Every row gives one point. The points of each table are mixes of a few directions, plus a little noise. Count the directions of each table, and those that both share. Where both have some left over, give the other angles between the two spaces (their principal angles), to ten degrees, smallest first.

First, 6 rows:
[[ 0.03  0.18]
 [-0.07 -0.39]
 [ 0.06  0.32]
 [ 0.07  0.44]
 [ 0.06  0.31]
 [-0.16 -0.83]]
Second (4 x 2):
[[-0.18  0.03]
 [ 0.59 -0.10]
 [-0.64  0.11]
 [ 0.23 -0.04]]
Directions: first 1, second 1, shared 0; angles 90

First, 6 rows:
[[-0.08 -0.08  0.25  0.08]
 [-0.43  0.60 -0.05 -0.32]
 [ 0.50 -0.02  0.23 -0.33]
 [ 0.03  0.00 -0.89  0.07]
 [-0.32 -0.12  0.04  0.33]
 [ 0.27 -0.42  0.41  0.17]]
Second (8 x 4):
[[-0.12 -0.18  0.06  0.24]
 [-0.21  0.43  0.03 -0.27]
 [-0.50  0.26  0.18  0.04]
 [ 0.79 -0.23 -0.01 -0.26]
 [-0.01 -0.38  0.35  0.34]
 [-0.01 -0.19 -0.62  0.30]
 [ 0.58 -0.22 -0.13 -0.13]
 [-0.52  0.57  0.12 -0.25]]
Directions: first 3, second 3, shared 3

First (9 x 9):
[[ 0.09  0.07 -0.12  0.04  0.01 -0.04  0.10 -0.03  0.07]
 [-0.02 -0.02  0.03  0.00 -0.01  0.01  0.00  0.02 -0.01]
 [-0.24 -0.15  0.30 -0.05 -0.03  0.08 -0.25  0.13 -0.21]
 [ 0.06  0.03 -0.08  0.01  0.01 -0.03  0.05 -0.01  0.05]
 [-0.95 -0.58  1.15 -0.17 -0.07  0.35 -0.99  0.49 -0.82]
 [-0.17 -0.10  0.24 -0.03 -0.02  0.05 -0.20  0.09 -0.16]
 [ 0.04  0.04 -0.04  0.01  0.02 -0.01  0.05 -0.02  0.06]
 [ 0.61  0.39 -0.74  0.14  0.06 -0.24  0.61 -0.32  0.51]
 [ 0.60  0.37 -0.71  0.11  0.03 -0.21  0.61 -0.31  0.50]]
Second:
[[-0.60 -0.38  0.73 -0.12 -0.04  0.23 -0.65  0.30 -0.54]
 [ 0.14  0.09 -0.15  0.03  0.01 -0.09  0.13 -0.07  0.11]
 [-0.32 -0.17  0.40 -0.07 -0.02  0.15 -0.34  0.15 -0.27]
 [-0.60 -0.36  0.73 -0.14 -0.02  0.23 -0.61  0.31 -0.53]
 [ 0.00  0.03 -0.01  0.03 -0.02 -0.01  0.02 -0.01  0.00]
 [ 0.61  0.37 -0.73  0.11  0.03 -0.23  0.61 -0.33  0.52]
 [ 0.46  0.29 -0.59  0.10  0.04 -0.18  0.50 -0.25  0.41]
 [ 0.29  0.16 -0.34  0.04  0.02 -0.11  0.30 -0.13  0.27]]
Directions: first 1, second 1, shared 1
